Each row is a point. Each copy is the shape, with its points in the same order, turned, moved and blurred by noise. Is it also mirrored, or only turned?

Shape (5 x 2):
[[ 1.3 -0.8]
 [-5.2  0.2]
 [ 2.1  2.7]
 [ 0.9 -4.3]
 [-7.0 -1.2]]
Copy 1, 5 rows:
[[ 2.0 -1.7]
 [-4.6 -1.9]
 [ 2.2  2.2]
 [ 2.5 -4.5]
 [-5.7 -4.0]]
Copy 1 is: only turned
Copy 2, 5 rows:
[[-1.0 -1.1]
 [ 3.3  4.0]
 [-3.8  0.9]
 [ 1.8 -3.3]
 [ 5.6  4.1]]
Copy 2 is: mirrored

Shape (6 x 3):
[[-4.5  1.3 -4.3]
 [ 1.2  0.3  4.1]
 [-6.2 -1.7 -5.9]
 [ 0.5 -4.2  2.3]
 [ 2.1  3.1 -1.9]
 [ 4.0  0.1  1.1]]
Copy 1:
[[ 0.5 -4.9 -2.3]
 [ 1.7  2.9  3.8]
 [-1.7 -8.2 -1.1]
 [-1.9  0.1  5.7]
 [-0.7  2.3 -2.3]
 [-1.9  3.7  1.7]]
Copy 1 is: mirrored
Copy 2:
[[-2.3 -1.3  4.0]
 [ 4.2  3.2 -2.6]
 [-1.4 -4.7  5.2]
 [ 5.2 -1.7 -2.2]
 [-2.5  1.9 -2.2]
 [ 1.5  1.5 -5.0]]
Copy 2 is: only turned
Copy 3 (6 x 3):
[[-4.1  5.6  0.0]
 [ 0.0 -3.8 -2.2]
 [-7.8  5.6  1.0]
 [-4.3 -4.6  0.1]
 [ 1.5  1.5  1.8]
 [ 1.0 -3.5  1.6]]
Copy 3 is: mirrored
Copy 4 (6 x 3):
[[-2.9 -4.7 -4.6]
 [ 2.3  2.9 -0.4]
 [-2.7 -8.4 -3.1]
 [ 2.6 -0.6  2.8]
 [-4.1  1.9 -2.1]
 [-1.0  3.3  1.3]]
Copy 4 is: mirrored

Shape:
[[ -1.5  -1.0  -2.7  -0.8]
 [-10.0  -1.5   7.0  -0.9]
 [  2.2  -1.1   0.3  -7.2]
 [  2.6   2.1  -0.5  -1.5]
 [  1.6   1.4  -3.2   1.7]
 [ -0.9  10.5   1.5  -3.4]
 [ -0.5   0.7   0.4  -2.7]
 [ -3.3  -2.2   0.9  -2.5]
 [  2.6  -1.9   0.4   1.5]
 [  1.5  -1.4   3.3   1.5]]
Copy 1:
[[ 1.2  4.5 -2.4  1.9]
 [ 4.3  2.2  9.7  4.3]
 [ 1.5 -2.4 -4.6  4.9]
 [-0.1  0.1 -3.7 -0.9]
 [-0.6  4.2 -4.1 -2.0]
 [ 6.8 -3.0 -1.6 -6.0]
 [ 1.8  0.8 -1.4  1.4]
 [ 1.6  2.3  1.0  4.1]
 [-4.0  2.3 -1.5  0.4]
 [-3.5  0.7  0.7  0.5]]
Copy 1 is: mirrored
Copy 2:
[[-3.1 -1.5  0.5  1.3]
 [ 0.6  5.1 -2.7 -8.3]
 [-1.9 -3.4  7.7 -1.9]
 [ 0.9 -3.2  3.7  2.7]
 [-0.5 -3.4  0.5  4.8]
 [ 5.3  5.5  6.0  4.2]
 [-0.2 -0.5  3.3 -0.1]
 [-2.3 -0.3  1.0 -3.1]
 [ 0.5 -5.5  0.1  0.9]
 [ 2.7 -4.2 -0.4 -1.6]]
Copy 2 is: mirrored

Shape (11 x 6):
[[ -0.2   3.4  -0.4  -0.2   1.1   2.0]
 [ -4.6   0.8  -3.7   1.9  -1.9   4.0]
 [ -1.3   4.2  -7.0  -2.1   0.6  -0.1]
 [  0.9  -1.0   0.1  -1.5  -2.2   1.2]
 [  0.5  -0.8   1.5  -0.9   0.9 -17.7]
 [ -1.2   2.0  -1.8  -0.6   2.3   4.4]
 [  0.5  -3.4  -2.3  -2.1   0.2   4.7]
 [ -4.0  -1.4   1.9  -5.1  -1.5   1.5]
 [  0.4   1.7  -1.6   3.3  -4.7   1.8]
 [ -2.0  -0.8  -0.6   3.1  -0.6   3.2]
 [ -1.7  -2.9   0.2   2.7  -1.3  -0.6]]
Copy 1:
[[ 0.0  0.7 -2.2  0.8  0.0 -2.1]
 [ 1.8 -2.7 -3.2 -1.5  5.3 -2.8]
 [ 1.5 -1.3  1.4 -3.3 -0.6 -6.6]
 [-2.2 -2.6 -2.4 -1.3 -0.4  1.3]
 [ 2.8 -6.1 12.4  3.4 -8.0  5.9]
 [-1.7  1.0 -2.2  0.0  2.5 -3.7]
 [-5.5 -2.2 -1.9 -2.9  3.5 -0.6]
 [-3.9 -6.1 -3.5  2.4 -0.2 -1.1]
 [ 3.3 -1.1 -3.8 -3.0  1.4  1.7]
 [ 0.5 -1.3 -2.8  0.1  4.8  0.6]
 [ 0.6 -3.4  0.2  0.2  3.3  3.5]]
Copy 1 is: only turned
Copy 2 (11 x 6):
[[  0.0  -2.1  -3.0   0.3   0.1   2.3]
 [  2.9  -1.2  -4.2   2.8  -6.2   0.1]
 [ -1.6   1.4  -9.2   0.4  -0.7   0.9]
 [ -0.9   0.6   0.4   3.5   0.3  -1.0]
 [ -4.6   9.5   1.6 -10.2   4.9  -8.0]
 [  1.6  -4.0  -5.0   1.7   0.0   1.8]
 [  1.7  -2.7  -2.8   6.2   0.9  -1.9]
 [ -3.6  -4.5  -0.4   2.1  -1.0  -4.0]
 [  1.6   2.1  -0.2   2.8  -3.5   2.6]
 [  4.4  -1.2  -0.5   1.8  -3.2  -0.4]
 [  2.7   1.1   0.4   1.2  -1.0  -3.4]]
Copy 2 is: mirrored
Copy 3 (11 x 6):
[[ -0.2   3.2  -1.1  -0.6   2.3   0.0]
 [ -0.5   2.4  -0.9  -0.4   1.9  -7.7]
 [  0.5   8.3   3.7   1.1  -0.3  -3.1]
 [ -1.5  -0.6   2.3  -3.2   1.9  -1.1]
 [  1.9  -2.2   4.0   0.4 -14.9   4.5]
 [  1.2   4.2  -1.5  -0.1   5.0  -2.5]
 [  0.9  -0.6   3.7  -1.4   5.9  -3.1]
 [  3.1   0.0   0.9  -6.9   0.8  -2.7]
 [ -5.5   0.6  -0.5  -0.7   1.1  -4.2]
 [ -0.5  -0.6  -2.0   0.2   3.0  -5.1]
 [ -0.3  -2.7  -0.3   0.3  -0.9  -3.6]]
Copy 3 is: mirrored

Shape:
[[-1.2 -5.8 -2.4 -2.4 -2.8 -0.6 -3.3  3.4]
 [-1.2 -1.0 -2.7  8.1 -2.6  1.9  5.2  4.0]
 [ 5.8  1.1  4.2  1.7 -3.9 -4.6 -5.0 -0.8]
 [-2.6  1.9  4.7  0.8 -3.2  3.7 -1.0 -2.1]
 [ 6.0 -2.3  2.0 -2.7  1.5  1.0 -1.6  0.7]
 [-3.1  0.8  3.5 -2.6 -1.2  4.0  0.2  2.7]
 [-3.4 -2.0 -3.1 -0.4  6.7 -0.8  1.0  2.3]
 [ 5.5 -7.2 -3.5  1.0 -3.8 -6.9  1.2 -0.3]
 [-0.4 -3.4  3.9 -2.2  2.8  3.6  3.3  0.8]
 [-3.4 -0.3 -1.8 -1.8  0.5  2.4  4.9  0.5]
 [-1.2  1.4 -2.1  4.4  0.7  3.1 -3.2 -1.3]
 [ 0.1  0.2 -3.8  7.5  0.7 -0.7  1.1 -1.5]
 [ 0.2  3.5 -0.8 -3.0  5.7  4.1  5.8 -0.2]]
Copy 1, 13 rows:
[[ 4.4 -4.2  2.3  1.2 -4.4 -2.7  0.1 -2.9]
 [-7.9 -2.8 -3.3  2.7 -0.6 -3.8  0.6 -6.0]
 [-1.7 -4.0  7.3 -1.3  3.9  2.5 -4.1  1.4]
 [-0.5 -5.8 -4.7 -5.0  3.6 -0.7 -1.8  1.8]
 [ 1.3 -0.3  2.6 -0.8 -1.3  3.2  3.2  4.0]
 [ 0.1 -3.4 -3.4 -5.2 -0.8 -2.5  0.8  1.0]
 [ 3.5  2.9 -2.4  0.9  1.7 -0.9  4.8 -5.1]
 [ 1.0 -1.9  7.8  7.8  0.1 -4.0  0.0 -1.2]
 [-0.1 -2.3 -2.9 -1.1  0.8 -2.1  6.7  2.2]
 [ 0.3  0.4 -4.8 -0.2  0.4 -5.8  2.8 -0.4]
 [-0.6 -1.5 -4.3  1.5  0.6  3.3 -1.6 -3.5]
 [-3.0  0.0 -2.0  5.2  3.5  0.7 -1.0 -5.7]
 [-1.1  5.7 -6.0 -1.7  1.9 -2.1  5.2  1.4]]
Copy 1 is: mirrored
Copy 2 (13 x 8):
[[ 0.9 -6.2  1.1  1.2 -3.6 -2.5 -1.3 -2.4]
 [ 0.5 -0.3 -7.2  8.4  0.1  0.3  5.0  2.4]
 [ 7.0 -1.5 -4.0 -1.5  0.5 -5.0 -6.3  4.9]
 [ 4.8  2.1  0.2 -1.0  3.4  1.1  1.9  4.2]
 [ 1.2 -4.3 -1.4 -2.9  3.6 -5.6 -1.9  1.6]
 [ 3.4  1.2 -0.7 -1.9  2.4 -0.1  3.2 -1.5]
 [-5.3 -1.4 -0.9  3.0  3.5  0.8 -2.8 -4.1]
 [-1.0 -4.3 -1.5  5.7 -3.8 -9.5 -4.5  3.6]
 [-0.8 -0.9  1.5 -0.3  6.6 -3.9  3.1 -1.2]
 [-3.4  2.9 -0.2  1.9  1.0 -1.1  3.3 -0.5]
 [-1.1 -0.8 -2.9  1.0  1.2  4.4 -0.7  4.9]
 [-3.1 -1.2 -5.3  5.3  1.1  1.3 -2.4  6.3]
 [-7.0  2.8 -2.3 -2.1  6.5 -2.1  3.2  0.2]]
Copy 2 is: mirrored
Copy 3, 13 rows:
[[-1.0  2.6  3.4 -2.3  2.6 -1.6 -4.6  5.2]
 [-5.3  4.9 -8.8  0.4 -0.9 -3.6 -3.5  0.7]
 [ 6.1  5.9  0.8  5.1  2.7 -4.0  4.0  3.1]
 [-1.3  1.8  2.0  4.6 -5.7 -0.7  1.5 -1.0]
 [ 7.3  0.1  0.6 -1.5 -0.6 -1.1  0.3  0.1]
 [-2.6  0.1  2.5  0.2 -5.3 -1.4  2.2  0.8]
 [-3.3 -4.6 -1.4 -2.3  3.1  3.2 -2.5  0.2]
 [ 5.0  9.4 -1.6 -1.9  7.6 -0.7 -4.1  2.2]
 [ 2.3  0.6 -0.2 -2.9 -5.0  3.8  1.0 -1.1]
 [-4.3  1.8 -1.3 -1.7 -1.6  0.3 -2.0 -3.9]
 [-0.2 -1.5 -2.4  5.5  0.0 -2.0 -3.7  0.1]
 [ 0.4  2.0 -6.8  4.3  2.0 -1.6 -3.7 -1.5]
 [-0.2 -3.5 -2.0 -2.5 -2.8  0.1  1.0 -8.3]]
Copy 3 is: mirrored

Shape, 12 rows:
[[-1.4  2.4  0.3  2.5  2.3 -4.3  3.6  0.6  1.9]
 [-1.5 -2.0 -5.7 -5.5  5.5  4.7 -1.9  2.2 -6.2]
 [ 4.6  0.0 -5.8 -1.4 -3.5 -2.4 -2.9 -4.4 -2.1]
 [-4.7 -2.4  0.8  2.1 -3.7 -1.0  2.0  5.4 -3.2]
 [ 4.7  0.8 -0.8 -4.3  2.5 -0.3  7.3 -0.4  1.5]
 [-4.7  0.3 -7.2  0.5 -0.2  0.5  0.4  1.4  3.9]
 [-3.6 -0.5 -4.3  2.4 -0.2  0.4  1.0 -3.7 -6.2]
 [ 0.1  6.1  1.5 -5.0  2.6 -0.8  2.4  2.8  2.6]
 [ 1.3  3.3 -6.4  3.1 -4.0 -0.7  4.7  2.4  1.4]
 [-1.6  2.2  2.4  2.2  2.4  0.6  0.0  4.3  4.4]
 [-1.2 -2.4  1.4  0.9  3.8  3.7 -0.4 -0.7 -5.3]
 [-2.1  2.5 -4.7 -6.2 -0.6  2.8 -1.2 -5.0 -1.6]]
Copy 1 (12 x 9):
[[ 1.0  0.7  2.6 -3.4  0.7 -6.6  2.2  0.7  1.8]
 [ 1.8 -7.3  2.0 -3.5 -3.4  6.9 -3.1 -3.0 -0.8]
 [ 2.3  3.7  0.8 -4.0  2.2  5.2  6.2 -1.8 -4.1]
 [-3.8 -0.3  0.4 -0.5  1.6 -3.7 -4.5  1.5 -4.9]
 [ 7.7 -2.6  2.6  1.8  1.7 -3.2  3.8 -3.7  0.3]
 [-3.1  0.0  8.2 -0.6 -0.5  1.3  2.1  2.2  0.7]
 [-2.3 -2.2  2.4 -7.4  5.0  1.7  0.0 -2.1 -2.0]
 [ 2.4 -4.0 -1.0  2.0 -3.0 -3.9  5.1  1.3  2.6]
 [ 1.1 -0.5  7.0 -1.1  2.9 -2.8  4.9  3.3 -5.3]
 [ 1.4 -0.1  1.3  0.2 -1.1 -3.9 -0.7  6.0  3.4]
 [ 2.1 -3.3 -1.3 -4.6  3.0  1.8 -4.8 -0.8  1.2]
 [-1.7 -3.8  0.8 -1.2  1.9  6.4  5.6 -3.0  1.2]]
Copy 1 is: mirrored
Copy 2 (12 x 9):
[[-5.1 -2.7 -0.8 -0.5 -3.8  0.5  1.8  1.5 -2.1]
 [ 4.1  6.8 -1.8 -1.0  2.4  4.6 -1.9  0.5 -9.5]
 [ 7.8 -1.8 -0.8  1.7 -5.1 -0.9 -3.6  1.6 -0.9]
 [-3.2 -0.9  6.2  0.8  0.8  0.9 -1.5  4.4 -4.8]
 [-1.3 -2.2 -2.9  4.7 -4.4 -0.7 -0.5 -4.7 -6.5]
 [-1.0 -1.3  0.5 -1.6 -5.8  8.2 -1.8  3.0 -4.0]
 [ 1.9 -2.0  0.4 -5.4  2.1  0.6 -4.1  2.0 -4.0]
 [-3.8  4.0 -0.8  1.2 -7.1 -0.7  0.2 -3.9 -4.0]
 [-3.3 -3.2 -1.7  2.3 -6.3  1.7 -7.4  3.4 -3.3]
 [-6.7  2.7  0.2  1.4 -2.4  4.3  1.8 -1.0  0.7]
 [ 1.5  0.4 -0.4 -1.7  5.6  1.6  0.5 -0.9 -2.9]
 [ 6.2  0.1  0.9 -3.7 -3.5  3.3 -4.5 -3.6 -5.1]]
Copy 2 is: only turned
Copy 3:
[[-2.4  1.0  3.1  0.8 -1.1 -0.2 -2.5  2.3 -3.9]
 [ 6.8  3.3 -5.0 -0.2  4.3  9.1  1.1 -1.6 -2.1]
 [-1.8  3.1 -3.3 -6.7  4.2 -1.1  0.6 -1.1  3.3]
 [ 1.1 -5.0 -5.4  0.2 -1.4  0.2 -1.3  4.7 -5.1]
 [-6.3  0.2  1.9 -0.3 -0.4  7.0 -1.3 -3.0 -0.6]
 [ 2.7  5.0 -3.9 -0.7 -4.1 -0.6 -4.2 -1.2 -3.3]
 [ 4.3 -1.2 -2.3 -2.1  5.3 -1.3 -3.8 -1.9 -3.0]
 [-3.1  3.0  0.9  5.7 -1.9  5.0 -0.5  2.1  1.2]
 [-5.5  1.8 -5.0  0.2 -1.1 -2.6 -2.2 -2.9 -3.9]
 [ 0.5  1.3  1.7  3.5 -5.6  0.3  2.1  2.0 -3.5]
 [ 5.7 -3.5  0.4 -0.2  2.8  3.7  2.2 -0.6 -2.8]
 [ 3.1  3.0 -3.0 -0.3  2.8  3.0 -3.6 -2.9  5.2]]
Copy 3 is: mirrored

Shape, 13 rows:
[[ 0.3 -0.9 -0.9  0.3 -3.0 -2.7  3.7 -6.1 -1.6]
 [-0.8  1.1 -1.5 -1.4  4.0 -2.0  9.1  3.2 -2.8]
 [-2.6 -1.2  1.8 -2.5  2.0 -5.3 -6.8  3.1  2.9]
 [-4.1  2.0  2.1  4.4 -7.2 -7.8  5.0 -1.4 -2.6]
 [-2.2  2.8  2.1  2.3  4.7 -2.5  1.4 -3.7  4.0]
 [-3.9  0.4 -1.0 -7.3  2.3  6.6 -0.9 -1.6 -0.4]
 [-3.2  3.1  0.2  5.0 -2.9  3.2  4.3 -4.1  0.9]
 [ 3.7  4.6 -2.9 -1.7  5.2  0.9 -2.4 -5.0 -0.8]
 [ 1.8  4.3 -7.6  1.0  0.5  5.6 -2.4 -3.3  3.5]
 [-0.4 -5.1  2.1  2.0  2.7  0.4 -1.9  1.6  4.5]
 [ 2.5  2.0  1.6  0.4  0.6  1.7  2.3 -2.4  4.4]
 [-2.1  0.2  1.2  0.8 -0.6 -0.6 -2.6  2.9 -3.1]
 [ 1.6  3.2 -1.6  0.8 -0.6  0.4 -2.1  6.4  0.9]]
Copy 1 (13 x 9):
[[-1.2  3.6 -2.9 -0.8 -1.9  1.4 -1.3 -4.3 -1.9]
 [-1.8 -1.4  0.0  0.0 -4.3  7.9  5.7 -1.0  3.5]
 [ 1.3 -4.5 -1.0  4.6  8.4  3.2 -4.2  0.9  2.2]
 [ 0.0  6.3 -9.9 -0.1 -0.3  5.3 -2.7 -3.7  4.0]
 [-7.9 -0.5 -3.3  1.3  3.7  2.4 -0.2  1.2  0.2]
 [-1.7 -4.1  7.2 -5.7  2.5  0.9 -2.1 -2.6  1.2]
 [-4.5  3.1 -4.7 -6.5  0.1 -1.4  1.3 -1.1  2.8]
 [-5.8  1.1  5.2  3.0  2.9 -2.7  2.5 -2.5  0.6]
 [-2.5  0.5  2.7 -4.0  6.5 -5.3  6.2 -2.2 -1.3]
 [-0.5 -5.4 -2.9  0.9  2.3 -0.3 -1.6  4.6 -0.5]
 [-3.5  1.8 -0.1 -2.2  2.0  0.5  0.8  3.6 -1.7]
 [ 1.4 -1.1 -0.8  1.5  2.3  0.4 -1.7 -0.2  6.3]
 [ 2.9  0.4  0.2  0.9  5.3  1.2  3.7  2.5  5.0]]
Copy 1 is: only turned
Copy 2, 13 rows:
[[ 1.0 -8.5 -3.9  0.2 -0.3 -1.1  1.3 -1.7 -0.6]
 [ 7.1 -2.0 -3.9  3.6 -2.0  2.1 -1.5  5.6  0.5]
 [-0.6  4.3 -1.0 -8.2  0.7 -1.5 -4.4 -2.2  1.3]
 [ 9.3 -6.3 -5.2 -2.6 -3.9 -3.8  1.4 -4.9 -4.7]
 [ 3.8 -3.5  4.8 -1.5  0.5 -2.0 -2.1 -1.0  2.9]
 [-3.9  0.9  0.1 -0.1 -2.7  6.4  3.9  0.8  5.2]
 [ 3.2 -4.9  2.9  2.8 -2.4 -1.8  6.1 -2.7 -2.0]
 [-4.8 -5.0  3.8  0.8 -1.7  2.6 -4.6  1.3 -0.3]
 [-7.0 -3.0  5.6  0.7 -1.9 -0.5  3.4  3.8 -2.9]
 [ 0.2  2.9  0.2 -0.6  5.8 -3.0  0.0 -1.5  1.6]
 [ 1.0 -4.1  3.2 -0.4  3.5  1.7  1.7  0.6 -1.3]
 [ 0.9  3.1 -2.6 -0.3 -2.0  0.0 -1.0 -3.4 -2.2]
 [ 0.0  3.9  0.5 -2.0 -0.3  0.7 -0.5  1.7 -6.7]]
Copy 2 is: only turned

Shape, 15 rows:
[[ 3.6  4.5  0.6  2.2  0.9  0.6 -5.8  1.1  1.9  2.0  5.9]
 [ 5.9 -0.4  0.3  2.4 -0.9  5.0  0.2  1.4  0.0 -2.5  5.9]
 [ 0.4 -1.6  2.2 -3.5 -3.2  4.7  0.9 -2.8  0.1 -2.6 -2.2]
 [-3.5  1.5 -4.1  1.7  0.4 -4.7 -3.3 -2.9 -0.3 -3.5  4.3]
 [ 1.3 -2.4 -3.9 -3.2 -4.7  2.8  3.2  0.5 -8.0  5.7  0.4]
 [-2.4 -4.9  3.9 -2.8 -2.8  4.1  1.6 -2.7 -3.4 -2.2 -1.5]
 [ 4.5  1.6  1.5  4.6 -0.3 -0.5 -0.3  5.2  3.1 -0.8  2.8]
 [-0.9  0.8  0.6 -1.2 -1.7  4.0 -0.5  0.3 -5.2 -5.7 -2.7]
 [ 3.0 -4.1 -0.7 -1.5  1.5  3.9  0.0  0.7 -1.0 -1.3 -1.2]
 [ 3.6  1.1  0.6 -2.1 -1.1  2.3  4.1 -1.3 -1.5  0.3  0.9]
 [-3.6 -1.6 -2.3 -0.5 -4.4 -3.1 -5.6 -7.9 -5.9  2.1 -0.8]
 [-5.9  1.6 -2.8  4.7  0.0 -2.7 -1.9 -3.4 -4.1  1.7  4.0]
 [-5.3  3.5 -3.1  1.5  0.7 -3.1 -6.4 -0.9  1.0  2.2  6.8]
 [-2.8 -1.9 -6.0 -0.2 -6.5  3.5 -0.1 -4.9 -3.9  4.5 -2.2]
 [-2.1  0.0 -3.9  0.8 -0.5  1.8 -0.3 -5.4 -5.5  5.0 -1.1]]
Copy 1 (15 x 11):
[[ 2.4  2.3  1.8 -6.1  4.1  3.0 -5.0  0.1 -4.2  2.8  0.6]
 [ 1.7 -2.5  2.1 -1.3  3.0  0.0 -6.0 -2.4  1.1  6.8 -1.4]
 [-0.6  1.6 -3.4  3.3 -2.6  1.4  0.1 -2.3  3.2  5.6  1.3]
 [ 5.3  8.2  3.2 -1.8  3.0 -1.5  0.8 -1.1  0.9 -1.3 -2.2]
 [ 5.4  0.9 -2.9  5.4 -3.0 -4.4 -8.1 -2.0  1.6  1.0  7.1]
 [-0.1  1.0  0.1  6.5 -4.1  1.9  0.5 -2.5  4.9  3.6  3.2]
 [ 2.0 -3.1  0.4 -0.5  6.4  0.9 -2.5 -0.4 -4.3  2.7 -2.0]
 [-3.9  4.3  0.0  5.3  0.3 -1.4 -2.0 -4.1  2.1  3.1  1.3]
 [-1.1 -1.4 -0.5  2.1 -2.8 -1.4 -3.4  0.7  2.0  2.4 -0.9]
 [ 1.7 -1.3 -2.9  0.1  0.5 -2.8 -1.7 -2.7  2.0  4.4  3.7]
 [ 5.2 11.3  0.2  3.4 -0.8  1.4 -1.9  3.1  4.1 -0.5  5.7]
 [ 6.2  7.0  3.1  0.1  3.9  1.1 -2.5 -2.4  2.7 -4.9  2.8]
 [ 6.9  7.8  3.2 -4.6  1.7  2.8 -2.2 -2.2 -3.1 -3.3 -0.2]
 [ 6.2  6.4 -6.0  5.2 -2.2  0.4 -6.6 -1.0  5.0 -0.5  3.6]
 [ 3.5  5.1 -2.8  1.0 -0.5 -0.5 -5.5 -0.3  5.3 -3.1  5.7]]
Copy 1 is: only turned
Copy 2, 15 rows:
[[-5.9 -4.0  3.4  0.2  1.0 -4.3  4.3 -0.9 -3.0 -1.8 -0.9]
 [-2.1 -7.1 -2.6  0.1  3.5 -3.7  4.1 -2.7  1.0 -2.5  0.6]
 [ 3.6 -0.5 -4.0 -0.4  5.8  3.3 -1.3 -2.3  0.4 -1.7 -1.7]
 [-2.2 -1.5 -2.0  0.7 -2.4 -2.6 -2.5  4.5 -5.0  3.3  0.0]
 [ 5.0 -1.4  1.5  6.4  1.7 -3.0 -0.9  3.2  6.8 -5.4 -2.3]
 [ 5.2 -3.4 -2.7  1.0  6.2  5.1 -2.3  0.7  1.9 -2.0 -0.3]
 [-5.2 -4.0 -0.6 -0.7 -1.0 -1.1  5.2 -4.1  1.9 -0.7  2.9]
 [ 5.4 -4.5 -2.5 -0.5  0.4  1.6 -3.7 -2.4 -0.9 -4.3 -0.1]
 [ 0.5 -4.3 -1.1  2.0  3.6 -0.6 -3.1 -4.2  3.4 -0.3 -2.1]
 [ 3.6 -1.4 -1.0  0.9  3.1 -1.3  3.6 -1.3  3.3  0.0 -1.5]
 [ 3.2  2.5  2.2  5.1  3.4 -0.4 -6.6  5.1 -4.5 -0.9  1.0]
 [-0.5 -1.6  2.4 -0.9 -0.6 -3.7 -3.4  8.4 -2.2  1.0  0.9]
 [-5.7 -1.2  3.2  0.3 -1.9 -2.2 -0.5  6.1 -5.3  0.3 -3.9]
 [ 2.6  4.1 -0.7  3.2  3.8 -2.6 -6.6  4.8  3.0 -6.3 -1.8]
 [ 4.0  2.0  3.7  1.7  3.1 -4.6 -4.2  3.1  1.5 -2.0 -2.1]]
Copy 2 is: mirrored
Copy 3:
[[ 6.4 -0.3 -4.7  0.6 -2.5 -1.9 -1.1 -4.6  0.7 -0.3 -7.1]
 [-0.5 -0.3 -1.8  2.6 -0.3 -6.8 -2.4 -3.7  1.5  5.0 -5.7]
 [-2.2 -1.3  1.8 -0.3 -3.4 -3.0 -4.8 -1.6 -2.8  1.7  2.1]
 [ 4.3  0.4 -6.0  1.5  2.6  0.1  1.3 -2.1  2.8 -2.9  3.3]
 [-9.7 -4.0  0.5  2.4 -3.1  3.2  1.0 -6.3  2.0  1.2 -2.1]
 [-3.8 -4.4  3.7  3.1 -1.3 -2.1 -2.6 -3.0 -3.7  0.6  4.4]
 [ 3.7 -2.2 -1.1 -1.1  2.8 -2.5 -3.6 -2.7  2.7  3.7 -7.3]
 [-1.3 -2.2  2.9  4.0 -3.4 -0.8 -2.4  1.5  2.0  0.3  2.0]
 [-1.8  1.2  4.2  0.5 -0.7 -1.6 -0.2 -2.7 -0.8  3.4 -1.2]
 [-4.7 -0.6 -0.9  0.1 -1.2 -0.9 -2.6 -0.4 -1.8  1.3 -3.9]
 [-1.5 -2.4 -1.6  0.4 -3.2  0.6  2.0 -7.4  1.5 -8.5  5.7]
 [ 2.0 -5.6 -5.7  1.2  0.9  0.1  5.5 -2.8  2.9 -3.7  2.0]
 [ 7.4 -2.1 -8.6  1.4  0.2  1.7  3.7 -5.8  1.4 -1.3  0.1]
 [-6.1 -4.9 -0.6 -3.1 -6.0  1.1  2.5 -6.6  3.0 -0.4  3.8]
 [-3.9 -3.2 -1.4 -1.0 -3.9  0.8  6.1 -3.7  0.9 -2.7  0.6]]
Copy 3 is: mirrored
Copy 4, 15 rows:
[[  4.2   3.3   3.0   0.2   2.3  -3.4  -2.5   3.8  -2.8  -0.7   2.6]
 [  2.9   2.2   0.7  -1.8   6.5   3.3  -3.4   3.0  -0.6   4.5   1.0]
 [ -0.5  -1.6  -0.6   1.4  -0.5   4.9  -2.3  -3.7   0.5   5.4  -4.2]
 [  0.5  -1.3  -4.4  -2.1  -0.7   0.2   1.8   5.4  -4.6  -2.8  -2.0]
 [ -4.4   6.2  -1.0  -8.5  -2.1   0.9  -3.6  -3.8  -0.5   6.8  -4.1]
 [ -2.7  -2.6  -0.3  -0.3   1.9   4.3  -1.2  -6.2  -0.2   5.0  -5.7]
 [  0.7   3.1   4.4  -1.2   2.9   3.4  -1.9   4.9  -0.5   0.0   3.8]
 [ -0.1  -1.5  -2.5  -1.7   0.7   5.6  -6.5  -2.4   0.3   0.4  -5.4]
 [  0.3   0.7   1.0  -3.9   1.2   3.7  -0.9  -1.1   3.8   3.2  -4.1]
 [ -2.9   4.5  -1.3   1.0   0.7   1.9  -2.4  -1.4   1.3   5.2  -1.0]
 [ -1.3   1.3  -2.5  -1.9  -3.0  -2.0   0.8  -0.9  -7.7   0.5 -10.5]
 [ -2.8   1.3  -3.8  -3.8   0.8  -1.7   2.1  -0.8  -7.6  -3.7  -1.4]
 [  2.6  -1.2  -1.7  -3.6  -0.8  -4.9   0.7   2.7  -7.4  -3.5   2.2]
 [ -0.9   4.3  -3.1  -6.3  -4.5   2.1   0.6  -5.3  -5.6   4.9  -6.0]
 [ -1.4   5.7  -3.7  -4.3  -1.3  -0.8   0.4  -5.2  -3.6   0.0  -4.9]]
Copy 4 is: mirrored
